Every row gives one point. The points of each table are mixes of a few directions, plus a little noise. How many directions does each table use, and how many do they share? Where both have some left over, give the other angles between the two spaces (their principal angles), to ten degrees, smallest first.

First, 6 rows:
[[-15  28  57]
 [ 20 -36 -73]
 [  2  -5 -11]
 [ -3   7  14]
 [  5 -10 -21]
 [-10  17  34]]
Second:
[[ -7 -10  20]
 [ -9 -12  26]
 [ 18  24 -49]
 [-16 -22  44]
 [ -1  -1   1]
 [ 27  36 -73]
 [-12 -16  32]]
Directions: first 1, second 1, shared 0; angles 50

First:
[[  0  -1  22  10   4  18]
 [  2   5 -95 -45 -21 -77]
 [  1  11  28   2  -6  21]
 [  1   3 -11  -7  -4  -9]
 [  0   0  28  11   5  22]
 [ -5 -26   3  26  27   7]
 [  2  16  30  -3 -12  22]
 [ -1  -7   7  10   8   7]
 [  0  -2 -12  -3   0  -9]]
Second, 6 rows:
[[ -3 -15  -3  13  15   0]
 [  2  14   3 -12 -14   0]
 [ -6 -34  -7  30  34   1]
 [ 11  60  12 -53 -60  -1]
 [  1   5   1  -5  -6   0]
 [ -5 -30  -6  27  30   1]]
Directions: first 2, second 1, shared 1

First:
[[ 15  12  50   1  -9  23   3   7  26  35 -52]
 [ 12   9  39   0  -7  18   3   5  20  27 -40]
 [ -7  -6 -24   0   4 -11  -2  -3 -12 -16  25]
 [-17 -14 -59  -1  11 -27  -5  -7 -30 -41  62]
 [  3   2   9   0  -2   4   1   1   4   7 -10]
 [-17 -14 -59  -1  11 -26  -4  -8 -30 -40  61]
 [ 14  12  50   0  -9  23   4   7  26  34 -52]
 [ 14  12  50   1 -10  22   4   7  25  34 -52]
 [ -2  -2  -7   0   1  -3  -1  -1  -3  -4   7]
 [-14 -12 -49   0   9 -22  -4  -6 -25 -34  52]]
Second:
[[ 15  12  51   1  -9  23   3   7  26  35 -52]
 [  2   1   5   1  -1   3   0   1   3   4  -6]
 [ -1  -2  -7   0   1  -3  -1  -1  -3  -5   7]
 [ -4  -3 -11   0   2  -6  -1  -2  -6  -8  12]
 [ -9  -7 -30   0   6 -14  -2  -4 -15 -20  31]
 [-12 -10 -41   0   8 -19  -3  -5 -21 -28  43]
 [ 13  11  43   0  -8  19   3   5  22  30 -45]
 [ 15  13  52   0 -10  23   3   6  26  36 -54]
 [  9   7  30   0  -6  13   2   4  15  21 -31]
 [-27 -22 -91  -1  17 -41  -7 -11 -47 -63  95]]
Directions: first 1, second 1, shared 1

First (9 x 14):
[[ 17  -9  18  -3   1 -27 -17   9  17   4  -9  33  29 -30]
 [-15  18 -15  39 -15  30   2  17 -18 -10   5 -31 -20  40]
 [ -9   5  -1  -5  26  24  -8 -22  -7  -3  19 -29 -25   1]
 [ 13  15  11  -1 -10 -48  -5  31  11 -11 -16  65  31 -27]
 [  8 -18  24 -28  -6  51   6 -34   5  17   6 -43 -16 -15]
 [ -6  -4  26  -4  19 -31 -26  -4  -5  -2   8   1  22  -3]
 [ -3  10   9 -25  -8 -27  16   3  -5  -7  -6  24   9  -4]
 [ -8 -30   6 -11   6  13  -1 -28  -5  18   8 -46   1  19]
 [  2  13 -78  37 -14  16  34  28   8  -6 -15  27 -31  20]]
Second, 8 rows:
[[  8 -19 -33  78 -13  21 -25  32  12  12  -9 -16   9  27]
 [  6 -14 -26  60 -10  16 -19  25   9   9  -7 -12   7  21]
 [  6 -13 -24  55  -9  15 -18  23   8   8  -6 -11   7  19]
 [  3  -6 -11  26  -4   7  -8  11   4   4  -3  -5   3   9]
 [-10  23  41 -95  16 -26  31 -39 -14 -14  10  19 -11 -33]
 [ -4  10  18 -42   7 -12  14 -17  -6  -6   5   9  -5 -15]
 [ -4   9  16 -38   6 -10  12 -16  -6  -6   4   8  -4 -13]
 [ -4  11  19 -44   7 -12  14 -18  -7  -7   5   9  -5 -15]]
Directions: first 6, second 1, shared 1

First, 10 rows:
[[  0   2 -34  14  23  21 -33  14 -16 -14  -7  10  22  43 -18 -32  18   8
   -5  12]
 [-12 -38  21 -13 -20 -30  15 -38   5  32 -14   8  -6   6  13  15 -18  -5
   32 -22]
 [  8 -13  -3  12  -1  17  -5   6  17  -5  -5  -7  12   7  20  12   7  -3
   14 -23]
 [  3 -12  -2   9   6  10  -5   6   2  -8  -2  -1   7  14   5  -1   9   4
    3  -6]
 [ -2 -24 -24   8  -9   6 -23 -25  22  25 -31   6  28  31  18   6  -8 -16
   48 -39]
 [ -3  95 -38 -17   8  -3 -16  13 -15   4   9   1 -10 -43 -45 -26 -18 -15
  -40  52]
 [ 18  53  12   5  13  25  17  53  -1 -44  37 -22 -21 -54  -6   6  17   8
  -58  31]
 [  5 -34  15  11   3   9   6   6   2 -13   2  -2   3  18  16   6  15  11
    5 -15]
 [ -7  15  -1 -13  -9 -16   4 -15  -1  17  -3   3  -7 -15  -8   1 -16  -8
    3   6]
 [-10 -43  54 -17 -12 -37  40 -20 -15   7  13   4 -29  -7   5  12  -5  15
   -2   3]]
Second, 11 rows:
[[ -8  -8  -8  18  16  25  -3   7   0  15  -2   0  15  19  38  -5 -23  -8
   -1  -4]
 [ 14   2   6  13   6  12  -6  26 -31   4 -11   6  13  -6  50  -7  31  27
  -45  25]
 [-25  29  -4   2  43 -32  26  16 -23   9   2 -25  19 -18 -16  -9  20  -6
   -2  13]
 [ 26 -15  10   6 -33  13 -19   6 -16 -10  -3  22 -10  -8  24   1  22  29
  -28  11]
 [-30 -25  26  -4  31   3  34  -6   4  -5  34  -6 -23  33 -13  -9 -53 -14
    6   4]
 [  9  34 -48  25  -1   6 -33  13  -2  28 -38  -6  50 -21  35   3  31 -10
   14 -18]
 [ 14  29  13 -44  -7 -42  14  -6   8 -21 -10 -11 -15 -28 -55   8  49  15
  -13  18]
 [-13 -14  -1   8 -16 -12   1 -17   2  -5  21   4 -16  -5 -37   3 -24 -14
   36 -21]
 [ 11 -21  -9  -8 -42  16 -22 -33  44  -6   3  16 -20  16 -25  15 -39 -20
   43 -35]
 [-19   8  15  -4  41 -12  30  15 -17   2   9 -16   3   4   1 -10   2   2
  -19  22]
 [ 21 -18   1 -11 -37  22 -20 -19  31  -9  -4  18 -17  15   0  11 -18   0
    9 -15]]
Directions: first 4, second 5, shared 1; angles 60, 60, 80

First (8 x 32):
[[ 33  17 -16   0  17  27 -26  25 -45 -25  31 -36   4 -43  48   4  -2 -24
   -9  14 -45  -6  16 -22 -10  12  15 -43  13  30 -11  28]
 [ -2  22   4 -31 -35 -15  -9   7 -50 -24  16 -15  15  -4   0 -13 -26 -24
  -35 -23   0  -4  10 -21   8   5 -12  -8 -33   3  29   4]
 [ -8   9   5 -25 -43  -7  23  13 -14   3 -13   2  17  11 -10 -14 -18 -13
  -38 -22  15  -7  26 -12   1 -23  -4  16 -38 -15  13 -22]
 [ -5 -22  -2  16  74 -26  14 -31  65   5  13  31 -30  14 -35  13  27  56
   33  27   1   5 -65  51  15   7 -16  40   7  -9 -29  11]
 [  9   5  -2   7  14   1 -40  10 -48 -21  33 -38   4 -36  28  26  -4 -28
   -1   3 -35   2 -21 -10  -4  23 -11 -37   3  15  15  30]
 [-45 -12  26   0 -73 -16   7 -10   0  31 -45  12  20  38 -30   4 -15 -19
   -4 -39  52   8  14 -10  -1 -14 -16  17 -15 -32  45 -36]
 [ -1 -22   0  24  20   8  11   7  28  24 -15   0  -3  -4   4  27  17   5
   15  12  -7   1 -11  17 -10 -18  -1  12   8 -12 -19  -9]
 [ 19   5 -13   9  30  30  21 -21  64   6 -17  45 -26  24  -6 -50  22  50
   38  26  20  -1  29   9   3   8  43   5  55  22 -41  -4]]
Second, 10 rows:
[[ 29  24 -57 -16  19  12 -27   2 -15 -30 -57   3 -23  29 -72  42  14 -13
   -9  12   4  14   4  42  30  -1  43  -8 -17 -70   5  17]
 [ 33  27 -63 -17  21  13 -31   1 -18 -34 -64   4 -25  31 -79  45  16 -16
  -10  12   3  15   4  47  33  -3  47  -8 -18 -76   6  18]
 [ -1  -1   3   1  -1  -1   1   0   0   2   3  -1   1  -1   4  -2   0   1
    1  -1  -1  -1   0  -3  -1   0  -3   0   1   4  -1  -2]
 [-11  -9  21   6  -7  -4  10  -1   5  11  21  -1   8 -11  26 -15  -6   5
    3  -5  -2  -5  -1 -15 -11   1 -16   3   6  25  -3  -6]
 [-28 -23  55  15 -18 -11  26  -1  14  28  54  -4  21 -28  68 -40 -13  13
    8 -11  -3 -13  -3 -40 -28   1 -41   7  16  66  -5 -17]
 [-15 -12  28   9  -9  -6  14  -1   7  15  29  -2  11 -14  35 -21  -8   6
    4  -6  -1  -7  -2 -21 -15   0 -20   4   8  35  -3  -9]
 [ -3  -2   4   1  -1  -1   2   0   2   3   4   0   2  -3   6  -3  -1   1
    0   0   0  -1   0  -3  -2   0  -3   1   1   6   0  -2]
 [-18 -14  34  10 -10  -7  15  -1   9  18  35  -3  13 -16  42 -25  -9   9
    6  -7  -2  -7  -2 -25 -18   1 -25   4  10  42  -2  -9]
 [ 39  31 -76 -22  25  15 -36   1 -19 -40 -76   5 -30  38 -95  54  18 -19
  -13  16   5  18   5  56  40  -3  55 -11 -22 -91   7  22]
 [-26 -21  51  14 -17 -10  24  -1  14  27  52  -3  20 -26  64 -36 -13  12
    8 -10  -4 -12  -4 -37 -27   2 -37   6  14  62  -4 -14]]
Directions: first 5, second 1, shared 0; angles 80

First (9 x 32):
[[-17 -28  14  -2   4  -7 -23   6  11  16  14   5  -5   2 -10 -27 -24   2
   39  -1  -4  24  -4  18 -13   4  -1   1 -16  -3  14  15]
 [ -9 -11   7   2   1  -4  -7  -3  13  15  13  -2  -1 -15   1   2 -24  -1
  -15   1 -26 -15  -2   7  26  -7   4   6   3  16   8 -16]
 [ 12  95 -83   7  32  -3  40  -9   5 -65 -65 -20  27  35  23  65  62 -37
  -21  -7  76  17  -5 -70 -26  48 -37 -23   8 -12 -74  32]
 [ 11 -16  45   0  -5  21  10  20  -2  -5   7   5  28 -12  25  12  20  -6
  -16 -16 -53 -11   3  24  -9   7  15  49 -13  20  -3 -36]
 [  4  -6  -1 -24  13   5  -3  -4  13  19   6   5 -16 -19 -15  -8 -19 -11
   -3  -2  -1   1  -8  14  13  -2   8  -1   2  11  20   5]
 [-17   2  11  -3 -17 -11  -6  15   3  12  12  11  10  -3   7   0  -2  31
   21   8  -4 -27   4   8   8 -24   3  16   9   9  -3  -2]
 [ -7  -8 -16  32  -5 -13  -9 -18 -10 -10  -2 -16  -8  18  -3  -5 -13   0
   -7   8   6  13   4 -21   5   3 -13 -30  -1 -19  -4   0]
 [ 14 -20  21 -12 -15   8  -3   0 -18  15  13  10 -19  -8 -15 -24  -1  16
    6   5  -2  -5   5  19  -2 -21  16  -3   5  -8  28  -2]
 [ 11  -8   1  -1  -7   3   0  -7 -14   2   2   1 -16   2 -11 -13   1   5
   -1   4   9   4   3   2  -2  -8   5 -14   4 -13  14   3]]
Second (11 x 32):
[[ 49 -16  35  -9  11  44  26   0 -17 -19 -10  -4   6 -15  10   9  33 -41
  -51 -26 -43  17  -1  19 -18  28  20  28 -16   6  11 -37]
 [-48  16 -35   8 -11 -44 -26   0  17  18   9   4  -6  15 -10  -9 -32  40
   51  26  43 -17   1 -19  18 -28 -20 -27  16  -5 -10  36]
 [ 14  -4  10  -2   3  13   7   0  -5  -5  -3  -1   1  -4   2   2   9 -12
  -15  -7 -12   4   0   5  -6   8   6   7  -5   2   3 -10]
 [ 43 -14  32  -8   9  40  23   0 -15 -16  -8  -4   5 -13   9   9  30 -36
  -46 -23 -38  15  -1  17 -16  25  19  25 -14   5   9 -33]
 [ 15  -5  11  -2   3  14   8   0  -5  -6  -2  -2   2  -5   3   2  11 -13
  -16  -8 -14   5   0   6  -6   9   6   8  -5   2   3 -11]
 [ 58 -18  42 -10  12  53  31   0 -19 -22 -11  -4   7 -18  12  11  39 -49
  -62 -31 -51  19  -1  23 -22  33  24  33 -19   6  12 -44]
 [-51  16 -37   9 -12 -46 -27   0  18  20  10   5  -6  16 -11 -10 -34  43
   55  27  45 -17   1 -20  20 -30 -21 -29  17  -5 -11  38]
 [-48  16 -35   8 -10 -44 -26  -1  17  18   9   4  -6  15 -10  -9 -32  41
   51  27  42 -16   1 -19  18 -27 -20 -27  16  -6 -10  36]
 [-14   5 -11   3  -3 -13  -8   0   5   5   3   1  -1   5  -3  -3  -9  12
   15   8  13  -5   1  -5   5  -8  -6  -8   4  -1  -4  11]
 [-10   4  -7   2  -2  -9  -5   0   4   4   2   1  -1   3  -2  -2  -7   8
   11   6   9  -4   0  -4   4  -5  -4  -5   3  -1  -2   8]
 [ -8   3  -6   1  -2  -7  -4   0   3   3   1   1  -1   3  -2  -2  -5   7
    8   4   6  -2   0  -3   3  -5  -3  -4   3  -1  -1   5]]
Directions: first 6, second 1, shared 1
